Each row of a before or after table is a point. One or more steps were done to the points. Then noise was added and the rows were shuffled. The steps act on columns, c1 being the first. What was done? A step turns or swaps two columns, mirrors them in a line or flattens them onto one, adds a multiple of one to another, or multiplies or shifts one. Angles are multiples of 10 degrees, from the lower column toward the higher: turns from -170 to 170, lines from 10 to 170 but not 90. Use the fewest steps. Two steps may share a column if one is a turn and the other turns, adds or multiplies; they go together, in the order done. Otherwise the lowest column goes first.

Before, 13 rows:
[[-2.0  9.8  3.2]
 [ 1.6  0.7 -3.4]
 [ 4.1  5.1 -4.8]
 [-3.4  5.4 -2.8]
 [-5.7  4.5  3.8]
 [ 5.7  2.7 -1.0]
 [ 0.4 -3.7 -3.1]
 [ 0.1 -1.1 -6.7]
 [-3.3  3.8  6.0]
 [-6.3 -2.8 -5.5]
 [-7.5  5.9  1.4]
 [-1.4 -1.7 -2.4]
 [ 0.0  4.3 -0.8]]
After, 13 rows:
[[ 0.3 -2.2 -2.3]
 [-6.5  0.8 -2.9]
 [-8.7  4.8  3.2]
 [-7.1 -1.4  4.0]
 [-1.9 -6.7 -5.2]
 [ 0.5  1.6 -3.4]
 [ 1.0 -0.7 -6.8]
 [ 3.2 -2.2 -3.1]
 [-1.4  6.4 -5.1]
 [-5.3  0.0  6.0]
 [-9.2 -2.0  1.5]
 [-3.4  2.7 -0.7]
 [ 1.6  6.2 -1.0]]
Steps: turn c1 and c2 by 50 degrees

Before (10 x 9):
[[ 3.1  4.4 -7.8  3.2 -1.4 -0.8  7.5 -1.6  0.8]
 [-2.4  8.5  6.6 -5.4  2.2 -8.6 -0.7 -2.2 -0.7]
 [ 3.6 -1.0 -8.7  6.8 -6.2  1.9  1.6 -3.9 -3.8]
 [ 3.7  1.9 -7.5  2.3  2.8  4.6  1.2 -1.6 -2.9]
 [ 3.2  3.2  6.0  3.5  0.9 -1.0  2.7 -0.1  2.9]
 [-7.5  6.4  2.6 -3.0  0.4 -3.6 -1.3  2.6  3.6]
 [ 0.5  2.7 -2.6 -2.9  1.6 -7.0 -3.4  0.4  4.9]
 [-1.1 11.5  2.3 -5.8 -1.6 -3.5 -4.5 -1.8  5.6]
 [-0.3 -1.0  1.9 -2.8  0.2  0.8  4.6 -5.1  3.4]
 [ 6.7 -2.0 -7.1  0.3 -4.8  3.8  5.4  2.4 -3.4]]
After, 10 rows:
[[-0.6  3.5  5.9  4.9  0.7 -0.7  2.3 -0.2  2.7]
 [ 2.3  8.6  6.1 -5.2  8.1 -3.7 -0.7 -2.3 -0.5]
 [ 3.9 11.3  2.2 -4.4  3.4  1.1 -4.4 -1.9  5.8]
 [-0.6  4.3 -8.0  4.4  1.0  1.1  7.6 -1.8  0.9]
 [ 0.5  2.1 -7.1  4.4 -4.9 -2.1  0.9 -1.7 -2.8]
 [ 2.2  2.7 -3.2 -1.0  6.7 -2.4 -2.6  0.3  4.5]
 [ 2.1 -1.4  1.6 -1.8 -0.5  0.4  4.8 -5.4  3.1]
 [-2.7 -1.0 -8.7  7.4 -0.7  6.1  1.5 -4.2 -3.8]
 [ 4.0 -2.4 -6.9  5.5 -2.8  5.3  5.5  2.3 -3.1]
 [-2.9  6.4  3.0 -7.5  3.6 -1.4 -1.2  2.3  3.5]]
Steps: turn c1 and c4 by 50 degrees; mirror c5 and c6 in the line at 130 degrees

Before (13 x 14):
[[-2.6  6.9 -5.2 -2.8  4.4 -1.4  0.3 -2.3 -0.3 10.9  1.6  1.1 -0.4  4.2]
 [ 3.6  2.4 -4.4  2.8  1.5  0.0 -1.8 -1.4 11.5 -0.4  2.0  1.6 -4.4 -0.5]
 [ 7.0  1.5 -2.1  1.8 -6.8  1.2  5.1 -5.6  3.9 -0.6  0.1 -1.8 -2.9  2.2]
 [-2.1  7.7 -9.8 -2.6  0.5  1.6  0.3  5.4 -1.1  7.4  1.3  1.9  8.6  1.1]
 [-0.9 -8.1  1.0 -0.9  2.1 -2.2 -0.4  4.9 -0.8  2.1  1.9 -5.7 -2.0  1.8]
 [-3.0  7.1 -3.6 -5.9 -0.2  2.6  4.0  2.2 -1.2  6.4  5.4  1.8 -1.7 -1.7]
 [ 5.5 -3.5 10.0 -1.4  2.4 -2.5  3.8  7.7 -3.4  2.1  2.5 -2.8  1.6  4.2]
 [ 1.2 -9.7  5.7 -2.6  0.0 -4.2  3.0  4.8 -1.5  4.7  2.7  3.6  2.5  2.6]
 [ 6.9  2.5 -7.0  2.3  0.1  1.0 -3.9 -7.8  4.0 -6.7  2.9  3.1 -5.6  1.0]
 [-2.7 -8.0  7.4  7.6  1.5 -1.3  0.1  7.1 -2.4  1.6  2.5  0.7 -2.0  3.4]
 [ 4.9 -0.6 -2.6  2.2  3.3  3.4  0.7 -4.8  3.9 -1.6 -4.6  2.0 -5.7 -2.6]
 [ 2.5  6.4 -4.3 -1.5 -0.2  0.8  1.3 -0.5 -2.4 11.6  6.3 -0.9  4.5 -4.4]
 [ 1.8  2.2 -2.2  2.9  1.7 -0.2  3.4 -8.5  6.3 -5.8  2.0 -0.8 -0.3 -1.7]]
After (13 x 14):
[[  4.6  -3.4  -9.9  -2.0  -3.9   4.8  -2.5   6.8  -0.4  -4.1  -3.1  -1.8
    1.4   0.3]
 [ -0.4   7.9   8.3   5.9   2.0  -0.1  -6.0   7.4  -6.7  -3.7   2.0  -1.5
    8.6  -2.1]
 [  3.0   2.4   5.2  -1.2  -2.5  -0.3  -8.0  -1.7  -3.5  10.7   1.1  -2.2
   -4.7   0.0]
 [  5.8   0.0   3.2  -1.0  -2.7  -4.0  -5.0  -5.2   0.1   4.4   2.5   3.8
   -5.9  -1.6]
 [  0.1  -7.9  -4.4  -9.2   3.2   3.6  -5.9   4.1  -0.7  -2.8   0.1  -2.5
   -2.0  -0.7]
 [  1.6  -8.0  -1.2   0.8   1.7   2.8  -6.2   5.0  -1.7  -1.7  -5.9  -1.2
   -1.9   1.3]
 [ -2.5   1.7   2.5  -1.1  -9.3   1.2  -0.9  -6.0  -0.5   4.0  -1.6   0.3
   -2.7  -1.9]
 [  2.5   2.0   3.2  -2.2  -0.8  -1.4  -2.3  -8.9   3.6   8.0  -1.4  -1.5
   -0.4   0.7]
 [  0.8  -9.9  -6.1   0.8  -1.0   4.2  -3.1   4.5  -3.9  -3.0   3.0  -3.2
    2.7   2.7]
 [ -1.5   7.2   1.4   6.9   2.3  -3.0  -1.6   4.1  -5.4  -3.1   0.9  -5.3
   -1.7  -1.7]
 [  1.4   6.3   3.6   2.6  -2.2  -4.5  -5.0   0.6 -10.1  -6.5  -2.2  -5.7
    4.5   1.6]
 [  3.4   2.4   7.7   0.3  -5.6   0.5  -9.9  -7.8   5.2   6.4   2.6  -3.5
   -5.5  -1.6]
 [  2.3   7.2   3.7   4.5   4.6   4.0  -5.4  -1.1 -10.2  -4.1   0.6  -2.0
    0.0  -0.6]]
Steps: turn c1 and c5 by -60 degrees; turn c3 and c4 by -160 degrees; add 0.3 times c4 to c8; turn c6 and c14 by -120 degrees; shift c7 by -6.0; turn c9 and c10 by 110 degrees; turn c11 and c12 by -100 degrees

Before (10 x 32):
[[ -0.1   0.4   2.3  -2.6   5.2   0.3  -8.4  -2.8  -0.9  -2.5   8.9  -0.6
   -5.7  -4.3  -2.5  -5.4   4.9  -3.3  -2.5  -1.3   5.5  -4.5  -4.3  -4.0
   -2.8  -1.7   6.6  -2.5  -3.9  -5.6  -0.4  -1.1]
 [  4.4  -6.9   2.4   1.2  -2.6  -2.8   0.5  -2.2  -3.3   1.4   8.0   4.1
    4.8  -3.3  -0.4   5.5   3.3  -3.5   0.5  -0.5  -7.4   5.8  -3.7   1.0
   -4.0  -3.6  -0.2   1.0   4.4   1.5   8.0  -1.3]
 [  2.2  -3.9  -5.3  -5.9   1.3   2.6  -9.7  -2.0   6.3   2.1  -3.6   4.4
   -2.0   0.6   2.2  -2.3   4.5  -2.0  -7.9   2.9  -4.0  -7.2  -0.1  -3.6
   -3.8  -0.5  -0.5   1.7   0.7   1.4   3.4   2.5]
 [ -3.7  -0.7   0.5   6.9   4.2   3.0  -8.3  -8.6  -3.5  -1.6  -3.3   0.7
    5.6  -5.9  -3.0   5.1  -2.8  -1.2  -0.1   0.8   8.5  -3.1   1.2   3.4
    2.9  -8.4   0.8  -4.5  -5.8   1.4   0.6   5.2]
 [  2.4  -3.5   5.1  -5.1   1.1  -1.2   4.1  -6.3   0.0  -0.4  -0.3   4.9
    5.7   0.8  -0.2   2.7   0.3   2.8  -0.1  -5.1   0.4   3.7  -0.7  -4.6
   -2.1   3.0   1.7  -2.2  -0.9   1.1   5.1 -12.4]
 [ -7.5   0.9   1.6   2.5  -4.1   2.1   0.2   4.2   4.7   6.4   1.5 -12.8
    0.4  -1.4  -0.9   4.5  -1.0  -3.2   2.3  -4.1  -2.8   8.3  -4.0   1.4
    2.6   2.9  -6.8  -2.5   6.5  -3.7  -3.6   8.3]
 [ -8.3   3.6  -8.2  -3.1  -2.8   3.9  -0.6   3.0  -5.1  -4.6  -4.4  -3.6
   -2.2  -7.8   8.2   5.4  -1.9   3.0   0.1   1.3   4.6  -0.8  -5.9  -5.2
   -2.1  -3.1   5.4  -2.6  -3.6   0.0   2.2  -2.5]
 [  5.9  -3.7   5.2   2.4   4.6   1.4  -4.3  -3.5   1.7   1.8   1.9  -2.2
   -2.1  -5.9   2.1  -0.8   3.8   1.9  -6.8   5.2   1.1  -1.0  -6.8   0.6
   -4.0   5.8  -3.0   7.3  -1.6   8.3   0.8  -2.0]
 [ -5.9  -5.6   5.6  -1.3   3.3   1.7  -2.1   0.6  -6.8   6.1  -2.4  -1.5
    1.1   2.8   2.9  -0.4  -0.7   0.6  -7.2  -2.6  -2.1   1.7   6.6  -5.0
    8.6  -4.7  -1.3   0.5   1.2  -4.8   0.6   1.6]
 [ -1.7   0.7  -0.3   3.2   2.6   1.4  -4.9  -2.0   7.2  -0.3  -5.7  -3.2
   -1.6  -4.5  -4.5  -0.9  -1.0  -1.7   4.6   0.8  -1.1   1.3   1.2   0.9
    1.2  -5.4  -3.8  -0.2  -5.6   1.1   1.1   6.6]]
After, 10 rows:
[[ -1.9  -8.2   3.7 -11.0   4.1   3.0  -8.2  -7.6  -1.2  -1.7  -3.2   0.7
   -5.3  -5.9  -3.1   5.1  -2.8  -1.1  -0.1   0.9   8.4  -3.0   1.2   3.3
    1.1  -8.4   1.0  -4.5  -5.8   1.3   0.6   5.1]
 [ -1.2   3.9   2.1  -6.3  -2.7  -2.9   0.4  -1.2  -2.7   1.3   8.1   4.0
   -5.4  -3.4  -0.3   5.3   3.2  -3.4   0.3  -0.3  -7.5   5.9  -3.6   1.0
   -1.5  -3.6  -0.2   1.1   4.4   1.5   8.0  -1.2]
 [  4.0   5.9   1.9  -1.6   3.2   1.8  -2.2   1.7  -8.0   6.0  -2.3  -1.5
   -2.9   2.8   2.9  -0.4  -0.8   0.8  -7.3  -2.7  -2.2   1.7   6.7  -5.0
    3.5  -4.7  -1.2   0.3   1.1  -4.8   0.6   1.6]
 [-13.5  -4.0  -4.3  -3.1  -4.2   2.0   0.3   5.2   1.9   6.4   1.5 -12.8
   -1.1  -1.4  -1.1   4.5  -1.0  -3.2   2.3  -4.0  -2.9   8.3  -3.8   1.4
    1.0   2.9  -6.8  -2.6   6.5  -3.7  -3.4   8.4]
 [ -6.4   3.0  -1.9   4.2   5.2   0.3  -8.5  -1.6  -3.6  -2.4   9.0  -0.7
    4.5  -4.2  -2.5  -5.5   4.9  -3.4  -2.5  -1.4   5.6  -4.5  -4.3  -3.9
   -1.0  -1.8   6.7  -2.5  -3.9  -5.5  -0.4  -1.2]
 [  0.2  -4.7  -5.8  -4.4   2.6   1.5  -4.9  -0.9   4.3  -0.3  -5.7  -3.2
    1.7  -4.5  -4.4  -0.9  -1.1  -1.8   4.6   0.8  -1.1   1.3   1.3   0.9
    0.5  -5.5  -3.8  -0.3  -5.6   1.0   1.1   6.6]
 [  1.5   9.4  -1.7   5.6   1.0  -1.2   4.1  -5.3  -2.1  -0.3  -0.2   4.9
   -7.2   0.7  -0.2   2.6   0.4   2.8  -0.1  -5.2   0.3   3.8  -0.8  -4.7
   -1.0   3.1   1.6  -2.2  -0.8   1.0   5.0 -12.6]
 [  2.1  10.7  -2.2   6.5   1.3   2.6  -9.7  -1.1   7.3   2.2  -3.5   4.5
    3.7   0.5   2.0  -2.5   4.4  -2.0  -7.9   2.9  -4.2  -7.3  -0.1  -3.7
   -1.5  -0.5  -0.5   1.7   0.7   1.4   3.5   2.4]
 [ -4.4  -0.2  -4.9  -6.2   4.6   1.4  -4.4  -2.4  -3.1   1.7   1.9  -2.3
    0.2  -5.9   2.1  -0.8   3.7   1.9  -6.8   5.2   1.2  -1.0  -6.8   0.5
   -1.6   5.9  -3.0   7.2  -1.6   8.3   0.9  -2.0]
 [-17.1   1.1   8.5   7.1  -2.8   3.8  -0.6   4.0   1.9  -4.6  -4.2  -3.6
    4.9  -7.8   8.2   5.5  -1.9   3.0   0.0   1.4   4.4  -0.7  -5.9  -5.2
   -0.8  -3.1   5.6  -2.6  -3.6   0.0   2.3  -2.5]]
Steps: add 1.5 times c23 to c1; multiply c4 by 2; turn c2 and c4 by 140 degrees; turn c3 and c13 by -160 degrees; turn c3 and c9 by 50 degrees; shift c8 by 1.0; multiply c25 by 0.4
